Each row of a before or after table is a point. The points were changed in one or more steps. Then noise was added and the rows were shuffled. The steps act on columns, c1 being the first. Name the steps. A step turns or swaps two columns, mirrors them in a line or flattens them onto one, adds a multiple of one to another, or multiplies or shifts one. Angles are multiples of 10 degrees, from the lower column toward the higher: turns from -170 to 170, lines from 10 to 170 but not 90. Use the fewest steps. Two steps may share a column if one is a turn and the other turns, adds or multiplies; they go together, in the order done. Otherwise the lowest column goes first.
(in the rows, 128 means zero)

Before:
[[145 146 130]
 [135 116 111]
 [184  70 118]
 [166  71 111]
 [146 102  79]
 [146 105  99]
 [130 147  86]
 [128 139 154]
 [165  53  60]
 [ 67 141 158]
 [ 95 138 158]
 [ 82 188 128]]
After (12 x 3):
[[126 123  80]
 [ 83 175  96]
 [144 150 123]
 [ 90 155 148]
 [136 103 123]
 [147  81  98]
 [167  34 105]
 [132 155 146]
 [167  73 137]
 [ 63 153 150]
 [186  70 150]
 [142  94 114]]
Steps: turn c2 and c3 by -30 degrees

Before, 8 rows:
[[162  92 123 106 139 105]
 [163 138 125 161  47 165]
 [141  74  95 106 194 123]
 [126 147 157 212  75 138]
 [ 96 109 125 113 136 144]
 [121 151 107 145 162 147]
 [145 100 138 203  81 166]
 [ 95 144  65 195 110 110]]
After, 8 rows:
[[ 66  57 141  80 136 111]
 [ 60 140 100 131  78 102]
 [142  89  72 143 153 189]
 [ 42 155 148 108  98  83]
 [146 121 114  96 114 144]
 [145 119  96 164 153 126]
 [ 92 126 139 158  64  72]
 [115 104 149 119 127 166]]
Steps: turn c1 and c4 by 100 degrees; swap c2 and c3; turn c5 and c6 by 70 degrees

Before, 8 rows:
[[128 147 134 159 116 159 123 107 120 111 148]
 [127 148 162 133 103 135 131 129 118 172 150]
 [134 109  97 162 101 137 119 115 127 106 140]
 [113  93  99  93 123 149 145 128 115 112 149]
 [142 121 144 161 105 155 181 147 132 166 135]
 [145 150  98 145 132 145 134 150 114 104 140]
 [145 114 151 151 116 128 142 128 101 120 131]
 [135 102 147  92 107 150 119 108 134 107 135]]
After (8 x 11):
[[113  93  45 163 140 148 145 128 116 112 148]
 [130 147 126 132 112 160 124 108 118 110  93]
 [135 101 145 151  99 149 118 109 132 109 156]
 [135 110   7 118 121 137 120 115 125 108  92]
 [142 120 133 118  99 154 180 146 134 168  94]
 [144 113 168 119 108 125 140 128 101 119 108]
 [126 147 179 146  88 136 131 128 117 172 114]
 [144 150  56 128 148 145 136 150 115 103 108]]
Steps: turn c3 and c5 by -30 degrees; multiply c3 by 3; turn c4 and c11 by -120 degrees

Before:
[[155 128 137 124 129 145 140  89 109 102 106 116 127  41 172 154  42 124]
 [130 144 112 135 145 204  92 114  77 107 138 145 111  71 148 135  66 126]
 [164 126 108 161 186 151 107 106 139 108  93 106 113  70 137 147  79 133]
 [115 191 134 169 101 117 193 159 151 173 151 120 215 112 100 133 140 133]
 [123 160 144 182 116 146 223 135 129 141 142  61 161 153 132 156 124 155]
 [166 129 130  92 127  93 124  37  95 171 147 126  52 133 151 127 136 138]
 [131 130 108  91 162 149  74  77  93 139 126  72 119  80 155 154  57 120]
 [112 126 165 167 159 163 119  77 105 146 145 118 154  76 158 136 110 106]
 [147  82 157 106  84 123  93  64 136 220 149 144  70 150 127 148 102 136]
 [ 64 182  95 200  96 144 200 125 133 174 119  96 164 102 162 178 162 135]
 [ 67 135 110 150 142 161 235 153 122 183 124 106 186  92 147 149 167 162]]
After, 11 rows:
[[108 129 166 143 158 165 122  78 103 146 145 114 155  77 156 133 112 174]
 [133 132 110 152 161 144  75  80  90 138 128  69 117  78 157 152  57  93]
 [167 127 132 128 125  95 126  38  92 171 149 126  55 133 150 128 136  92]
 [131 144 115 128 142 201  92 115  78 106 137 144 112  72 147 135  65 136]
 [122 160 147  78 119 143 220 142 126 141 144  61 160 153 133 159 124 169]
 [ 64 180  96  94  98 142 204 125 134 171 121  96 166 102 162 179 161 193]
 [164 124 109 109 189 152 107 105 138 107  95 105 110  71 140 145  79 159]
 [146  81 157 125  84 123  93  66 135 219 149 141  70 152 128 148 104 103]
 [154 127 139 135 127 145 142  91 110 101 105 115 127  43 174 150  43 127]
 [117 191 135 106 103 118 190 155 153 172 149 121 212 111 101 133 141 159]
 [ 65 135 108  76 143 160 234 156 120 184 124 104 187  92 143 152 169 134]]
Steps: multiply c18 by 1.3; turn c4 and c18 by 110 degrees

Before:
[[118 103 167 122 172 139 163  68 159 132 137  84 109 129  93  99  92 118
  110 149 140 121 166  77 189 143 119 144 132  58 141 165]
 [118 101 204  79 147 136 152 112 162 100  93  64  86 107 109  68 138 134
   84 161 105 102 165  98 162 118 126 190 110  84 145 180]
 [147 143 200 163  91 187 158 147  69 107 141 160 163 131  96 155 123 153
  124 105 107 130 121 162 126  97 113 104 164 140 129 125]
 [153 167 163 155  77 155 133 170  80 161 113 199 144 148  90 113 122 118
  120  78 144 137 139 104 118 119 127 159 132 153 134 118]
 [158 141 139  84  96 149 152 124 192  88 105 143 117  86 147 177  69 136
  128 184 166  99 137 150 175 105 156 176 134 163  97 111]
 [169 182 160 123 114 111 188 152  77 142 139 159 141 181 105 140 146 125
  104 115 144 128 113 137 132  68 125 129 138 124 126 168]
 [148 130 197 140  90 119 132 119  52 140  99 181 178 157 109 160 129 131
  105 116 171 121 102 146 101 100  72 151 121 148 102 158]
 [159 144 165 158  85 151 126 142 100 164 125 165 175 159 136 131 174 149
  105 132 162 133 125 150 141 117 113 122 158 172 141 180]
 [107  94 195  76 177 103 158 110 175 142 113  56  94  99 112 101  90 121
  111 141 116 154 142  84 170 107 114 156 179 113 168 133]
 [129  71 181 128 173 100 184 112 131 119  93  75  65 122 114  96 106 135
  133 160 118 101 137  79 156 154 144 154 129  93 205 155]
 [158 166 120  89  97 134 183 165 189  97 105 120 190  89 118 114  96 106
  125 165 192 125 111 175 150 146 136 164 100 139 142  56]
 [144  67 168 123 178 114 137 133 200 138 144  82 118 129  85 126 118 121
  136 138 105 121 145 109 130 106 152 172 128  72 165 129]
 [125 146 180 122  96 161 171 194  95 166 135 192 172 137 101 136 134 158
  131  99 165  86 102 109 111 111  90 122 142 130 132 170]]
After:
[[147 144 201 162  92 187 159 149  87 109 143 160 164 130  95 155 135 153
  124 104 107 125 125 162 126 117 113 105 163 124 130 126]
 [159 144 166 161  85 153 126 168  99 163 127 165 176 158 135 129 121 150
  103 131 161 134 173 151 140 184 112 123 157 152 144 179]
 [120 103 206  77 147 137 154  89  98  99  87  64  84 107 109  68  90 135
   82 160 103 116 129  96 160  51 125 189 110 104 145 181]
 [159 139 140  84  98 147 153 147 145  88  97 143 117  87 144 177 131 133
  128 183 167 107  68 151 174 157 156 176 132 159  96 110]
 [131  70 182 128 172 100 183  92  67 120  85  75  67 121 115  96 121 136
  134 161 117 113 105  78 155 102 144 153 128 110 205 155]
 [108  96 195  78 177 104 158 107 166 144 122  55  94 101 114 101 121 122
  112 141 117 158  90  86 172  85 115 156 179 129 168 134]
 [152 167 162 156  76 156 134 175  65 162 116 201 144 149  93 112 119 118
  121  78 146 143 121 104 121 157 126 161 134 121 135 118]
 [118 104 167 122 172 140 163  39 169 131 134  84 108 131  94  99  97 117
  110 148 141 119  85  76 189  38 118 143 130 112 143 166]
 [145  68 169 124 178 115 135  95 219 138 141  80 116 130  86 126 114 120
  135 136 105 116 116 109 130  23 153 172 126  83 165 129]
 [147 129 198 139  91 120 131 135   8 138  97 180 179 156 109 161 154 132
  106 116 172 131 134 147  99 130  69 151 121 147 104 159]
 [158 167 123  90  96 137 184 163 155  98 107 121 190  89 120 114 149 105
  123 166 192 133 100 177 148 162 136 165 102 111 142  55]
 [168 182 160 123 115 111 188 145  93 143 138 158 141 180 105 142 139 124
  105 114 142 124 148 138 133  61 124 129 138 111 126 169]
 [127 145 181 122  95 159 170 180  83 165 121 192 172 137 100 136 152 158
  132 100 165  86 139 109 112 113  88 122 143  88 132 168]]
Steps: add 1.5 times c30 to c26; turn c8 and c30 by -40 degrees; turn c11 and c22 by -20 degrees; add 1.5 times c11 to c9; turn c17 and c23 by 100 degrees

Before, 13 rows:
[[ 86 115 148  99 121 120 106 160 160  94 100 137 149 135 138 116 149 116
  118 120  97 143 119 104 129  94 139 132 112 122 143 150 142 146 114 154
  118 114 117 146 102 145 143 142 121 151 147 150 144 146  90 120 171 143
  124 141 118 106 130 145 101 149  90 136]
 [ 92 137 114 123 122 132 104 143 134 142 141 123  88 117 121  88 156 135
  139 170 136 130 164 152 144 130  99 158 105 160 114 132 135 117 112 164
  106 130 115 146 111 129 110 126 106 114 119 147 118 131 132 134 124 146
  105 155 162 139 149 144 136 176 130 132]
 [122 125 155 129 151 110  99 133 134 114 120 133 111 134 126 132 151 121
  128 109 133 112 106 158 123 117 113 121 135 102 121 118 143 139 130 129
  130 126 158 132  99 133 140 127 140 134 119 131 115 130 104 114 118 155
   95 172 147 106 126 116 113 115  91 152]
 [131 110 129 134 150 108 181 116 114 109  81 159 114 125 148 123 139 146
  140 126 123 136  94 140  95  98 147 107 115 113 123 117 116 131 140 133
   74 124 133 134 109 128 138 159 123 103 147 144 129 156 154 119 136  99
  114 131 115 143 141 137 117 135 109 144]
 [138 163 126 124 119 134 150 142 134 121 103 159 123 115 127 101 122  78
  129 120 133 130 126 111 154 101 119 128 125 153 108  91 160 163 136 142
  130 133 142 151 105 104 112 100 103 130 131 157 160 125 179 151 129 147
  106 161 129 133  92 139 153 166 103 153]
 [126  88  91  98 113  85 133 134 154 116 114 124 175  91 107  79 173 100
  123  82 150 115  74  77 115 101 146 163 175 115 133 128 103 162 111 113
  133 125 134 155 120 142 117 144 130 124 123 160 101 124 124 127 128 133
  143 128 130 145 150 138 137 151 118 128]
 [ 99 161 131 115 120 108 104 116 142 129 141 139 147 107 139 107 181 129
  134 131 117 147 104 121  89 147 138 158 111 100 154  82 110 148 116 130
  119 190  94 156 113  97 128 107 126 133 148 110  95 141 140 136 147 119
  130  98 148 136 161 102 111 143 152 109]
 [117 137 168 126 142  93 129 157 116 144  66  99 143 162  96 129 142 144
  186 134 131 115 136 140 119 157 157 171 137 142 116 173 129 131 125 136
  135 137 142 141 147 144 133 110 116 164 169 115 113 140 106 144 130 126
  104 131  99 144 116 127 136 121 143 136]
 [124 144 124 149 137 143 125 165 138 132 136 139 151 126 163  75 140 120
  100 148 118 129 112 118 142 117 129 165 126 146 151 126 166 136 115 163
  143 118 115 134 111 104 124 111 113 128 144 123 118 131 119 135 121 119
  121 121 139 156 133 144 105 166 157 172]
 [110 119 138 142 132 120 125 105 123 117 148 121 159 118 137 109 124 171
  150 155 168 133 124 136 143 137 128 114 127 138  88 153 119 142 116 156
  150  89 134 156 121  95 135 137 135 110  99 142 130 134 117 134 131 136
  128 138  88 126 140 143 138 108 150 157]
 [121 127 140 129 118 104 159 158 129 103  86 156 142 148 131 113 145 137
  162 137 117 134 108 144 113 151 132 145 123  79 145 130 141 123 136 106
   80 137 122 145 141 104 107 148 149 113 130 101 135 104 151 121 113 142
   89 157  99 131 156 142 128 129 110  95]
 [103 141 138 120 153 128 145 153 142 117 109 161 129 142 135 130 160 124
  143 141 122  88 100 116 118 147 132  97 128 128 159 156 109 118 119 148
   95 126 133 145  90 147 130 176 136 123 134 140 161 133 128  84 130 121
  134 131 143  87 144  93 134 159 131 130]
 [121 143 118 146 139 125  96 107 115 131 126 143 136 134  97 124 133 104
  173 117 127 101 150 111  87 145 112 151 144 131 138 121 176 141 112  91
  122  94 116 138 108 121 115 102 187 119 139 118  97 138 131 148 134 130
  109 133 134 150 152 150 115 132 137 114]]
After:
[[109 168 122 125 124 135 145 138 134 122 103 164 125 117 125 104 119 176
  127 122 129 133 126 108 157 101 123 122 127 118 104  90 165 163 135 142
  133 132 139 150 108 137 111  99 102 124 133 156 159 126 179 152 165 147
   85 161 133 132  94 135 153 162 102 152]
 [ 97 160 131 117 121 109 109 115 142 131 138 138 148 107 141 107 139 104
  133 132 118 145 106 121  85 150 183 159 114 120 152  82  94 149 116 128
  119 189  92 156 111  94 128 105 126 131 147 113  93 145 139 138 146 117
  133  96 186 132 161 100 107 139 152 108]
 [101 118 134 138 131 118 122 104 122 118 151 122 164 119 136 109 132 117
  149 156 164 132 121 138 144 136 125 115 126 121  89 151 109 141 119 158
  153  89 137 156 120 111 134 134 133 111 100 140 131 138 111 134  87 134
  128 137   8 127 138 143 143 110 152 156]
 [148 137 171 124 139  94 128 154 113 141  67  93 140 165  98 127 157 134
  184 130 129 118 137 141 117 158 142 167 132 124 116 172 128 131 125 136
  137 132 144 138 147 121 131 110 115 161 166 119 110 141 109 147 108 128
   81 132  39 140 121 131 133 120 144 135]
 [103 127 143 127 117  99 157 154 134 100  87 160 147 148 134 111 132  82
  162 136 119 134 111 147 113 150 142 142 121 162 144 132 147 121 132 108
   87 136 123 149 142 119 102 147 145 113 126 106 135 105 149 118 142 142
   46 155  43 129 157 141 121 125 108  98]
 [134 124 156 128 151 107  98 129 132 109 124 130 109 137 128 131 115 121
  128 104 133 110 105 159 125 112 150 119 136 148 123 122 143 142 130 130
  132 130 158 129  99 116 140 117 139 135 120 133 112 129 103 111 144 158
   58 174 185 108 125 115 114 112  87 152]
 [127 112 132 131 145 106 180 111 115 108  83 159 114 126 148 124 146 106
  142 129 121 135  88 140  95 101 139 108 112 125 125 118 125 133 138 132
   73 124 135 132 108 128 143 159 128  97 144 142 129 158 153 121 120  99
  100 134  87 142 139 134 115 136 111 142]
 [119 147 117 146 137 124  99 111 116 132 126 145 138 135 102 127 114 140
  170 113 123  99 153 112  89 144 134 153 141 124 137 123 161 140 114  91
  123  91 120 141 109 123 120 102 187 122 136 121 103 137 131 146 148 131
   94 133 146 146 149 150 111 129 138 116]
 [138  92  90  91 111  84 135 132 156 114 110 121 174  95 104  80 145 129
  122  87 156 114  79  76 115 104 177 161 177 133 136 128  86 165 109 113
  129 122 131 159 122 128 114 144 129 124 120 154 102 120 126 129 159 137
  158 129 138 148 153 139 137 151 121 129]
 [147 137 142 118 153 123 143 152 143 117 108 164 134 142 135 131 130 133
  147 138 122  88 103 116 119 147 155  94 128 125 159 155 103 120 117 150
  100 131 132 145  87 100 132 172 133 122 134 139 163 132 128  86 133 121
  141 133 172  89 142  94 131 158 131 132]
 [145 116 150  96 124 118 105 161 161  92 101 139 147 136 138 117 138 117
  120 117  99 143 120 105 128  93 154 136 109  91 145 153 128 144 116 150
  115 111 116 148 101  86 141 144 120 149 146 151 143 146  89 118 146 144
  123 140  97 104 131 143 104 151  93 139]
 [106 145 126 151 138 145 125 170 137 132 135 141 152 130 167  77 130 148
  110 147 114 131 115 116 141 117 135 167 126 128 152 125 157 135 115 165
  143 117 114 137 111 125 126 114 113 131 147 123 122 131 120 135 123 120
  120 121 158 157 135 144 102 169 161 170]
 [128 134 112 124 119 130 105 145 135 150 141 124  84 119 119  91 100 146
  138 174 134 133 162 154 144 128 162 161 103 122 118 129 119 118 114 164
  110 127 115 146 109  94 109 126 111 112 115 148 115 127 136 137 102 139
   83 156 230 138 146 147 135 179 134 132]]
Steps: swap c1 and c42; swap c17 and c27; turn c30 and c53 by 110 degrees; turn c18 and c53 by -120 degrees; add 1 times c35 to c33; multiply c55 by 2; multiply c57 by 3
